Each point is reached from the start by the listed moves, each made once or not at all, plus a little noise. Say if it took an odd or an even number of moves. Then give how often each move was made.
(in the rows, 128 means zero)

Moves:
(1): [193 130 110  87 131]
(2): [114 203 119 114 147]
(3): [122 129 150 177 176]
Start: [115 135 139 120 167]
Points:
[161 211 133 115 233] -> odd (1, 1, 1)
[178 137 122  80 169] -> odd (1, 0, 0)
[167 211 114  63 190] -> even (1, 1, 0)

Moves:
(1): [174 112 144 122 127 132 147 118 164 149 137]
(2): [134 177 130 112 138 121 150 116 135 132 119]
(3): [116 124 166 140 136 166 126 119 141 105 155]
(4): [149 141 144 188 142 129 130 132 119 137 139]
(5): [108 139 102 117 162 143  73 113 121 171 126]
(6): [118 117 112 142 101 140 143 119 130 136 105]
(7): [132 120 111 125 161 129 139 130 109 124 132]
(8): [130 140 133 110 126 149 124 156 114 137 131]
(9): [125 125 108 143 141 135 104 163 162 109 109]
(10): [105 126 152 124 143 110 156 142 151 150 126]
(11): [126 139 103 132 102 125 146 121 142 139 171]
Start: [143 149 113 145 117 120 112 133 132 104 114]
Points:
[136 156 107 249 101 175 121 150 186  89 148] -> odd (0, 0, 1, 1, 0, 1, 0, 0, 1, 0, 1)
[172 179 128 223 154 151 203 141 233 132 149] -> odd (1, 1, 1, 1, 0, 1, 1, 0, 1, 1, 1)
[111 195  71 142 148 178 123  84 141 141 152] -> even (0, 1, 1, 0, 1, 1, 1, 0, 0, 0, 1)

Moves:
(1): [151 121 124 136 137 120 124 122 132 118 116 132 132 132 133 123 128 117
 124 131 129 131 131 140 123 142]
(2): [115 161 136 110 130 122 126 107 129 109 141 131 121 122 134 125 118 127
 129 143 136 134 124 140 132 125]
(3): [126 130 153 128 124 123 140 143 125 120 133 134 134 109 131 125 115 132
 102 118 105 132 114 124 124 133]
(4): [135 137 110 153 126 123 134 140 142 127 121 135 122 143 136 121 130 132
 121 132 124 109 121 136 114 128]
(5): [113 124 133 130 159 132 133 129 121 118 130 132 130 130 126 140 131 128
 120 136 128 113 129 124 140 121]
(6): [131 127 126 133 118 150 136 130 127 131 121 133 125 133 132 124 127 140
 115 127 139 132 128 131 128 122]
(7): [126 124 125 114 144 116 164 140 125 117 124 137 122 115 123 136 152 127
 135 126 133 131 130 136 120 110]
(8): [127 133 130 127 123 133 128 150 119 119 132 112 116 130 130 125 130 115
 135 134 117 122 117 134 135 131]
(9): [137 128 123 125 132 123 133 123 142 125 112 124 121 122 122 144 127 118
 120 127 118 141 135 118 133 126]
(10): [137 144 131 123 137 129 136 122 129 145 124 135 127 154 119 116 137 131
 126 127 119 134 122 123 134 131]
(11): [127 129 114 113 122 129 125 135 131 119 147 130 136 131 142 130 130 117
 112 122 131 122 121 126 129 130]
(12): [134 127 129 119 133 118 105 140 116 122 120 155 116 136 125 131 115 127
 144 130 136 105 127 129 126 113]
(13): [116 143 133 128 133 121 152 139 138 134 111 136 144 132 151 120 126 129
 131 142 127 133 132 129 144 123]
(14): [119 121 141 110 130 108 131 134 132 115 134 119 125 157 119 146 111 132
 130 122 126 136 127 125 127 138]
(15): [136 130 139 114 135 129 134 132 128 138 137 124 121 130 151 131 116 137
 126 130 117 123 129 130 117 124]
(16): [129 126 112 127 121 118 130 135 104 144 117 119 123 128 113 145 115 120
 112 131 137 135 108 143 115 123]
(17): [119 128 145 123 113 124 118 131 124 120 127 124 132 135 131 139 155 131
 123 135 121 112 115 141 127 117]
(18): [141 147 112 125 135 126 102 136 132 122 118 137 130 128 131 136 130 147
 135 146 124 151 133 127 121 141]
(19): [137 122 128 145 116 131 135 126 131 133 132 133 124 127 119 149 133 121
 132 132 128 143 120 134 131 132]
(20): [125 131 127 111 117 110 132 120 135 123 120 135 112 135 133 113 130 131
 137 173 129 143 112 102 124 142]
(21): [143 137 140 139 142 116 117 129 144 132 131 124 128 113 120 131 141 135
 138 114 163 121 130 123 140 127]
(22): [120 125 132 148 129 115 111 137 120 130 136 129 117 132 124 125 137 118
 122 127 131 145 136 130 133 115]
(23): [127 119 144 126 122 124 133 139 136 140 138 131 138 114  97 126 139 117
 119 144 137 127 163 130 128 135]
(24): [120 126 123 124 119 126 126 121 136 139 128 137 122 122 128 110 136 141
 126 141 126 134 126 147 147 133]
Start: [138 123 150 127 119 143 146 128 110 111 140 115 117 120 119 129 110 104
 114 148 138 135 125 151 125 130]
Points:
[145 175 170 128 128 103 191 158 160 109 158 158  95  94  94 104 162 102
  43 160 164 160 140 178 151 112] -> even (0, 1, 1, 1, 0, 1, 1, 0, 1, 1, 1, 0, 0, 0, 0, 0, 0, 0, 0, 0, 1, 1, 1, 1)
[153 141 124 118  95  97 139 129 118 137 100 136  63 179  78 156 114 123
  89 221 134 249  92 150 137 155] -> even (0, 0, 0, 0, 0, 1, 0, 0, 1, 1, 0, 0, 0, 1, 0, 1, 0, 1, 1, 1, 0, 1, 0, 1)
[168 150 190 128 130 125 111 169 105 120 129 122  67 154 122 140 144 103
 111 145 148 117 111 157 144  83] -> odd (0, 0, 0, 0, 0, 1, 0, 1, 1, 1, 0, 1, 0, 0, 1, 0, 1, 0, 0, 0, 1, 1, 0, 0)
[154 151 172 135 164  78 185 197 150  50 128 153 140 137 147 188 156 117
  82 168 141 134  92 180 130 139] -> even (1, 0, 1, 1, 1, 0, 1, 0, 0, 0, 1, 0, 1, 1, 0, 0, 1, 1, 1, 0, 1, 0, 0, 0)
[145 179 173  70 147  74  98 154  70  73 142 169  83 158 149 143 103 104
  64 233 115 152  63 167 106 124] -> odd (1, 1, 1, 0, 1, 0, 0, 0, 0, 1, 1, 1, 0, 0, 1, 1, 1, 1, 0, 1, 0, 1, 0, 0)
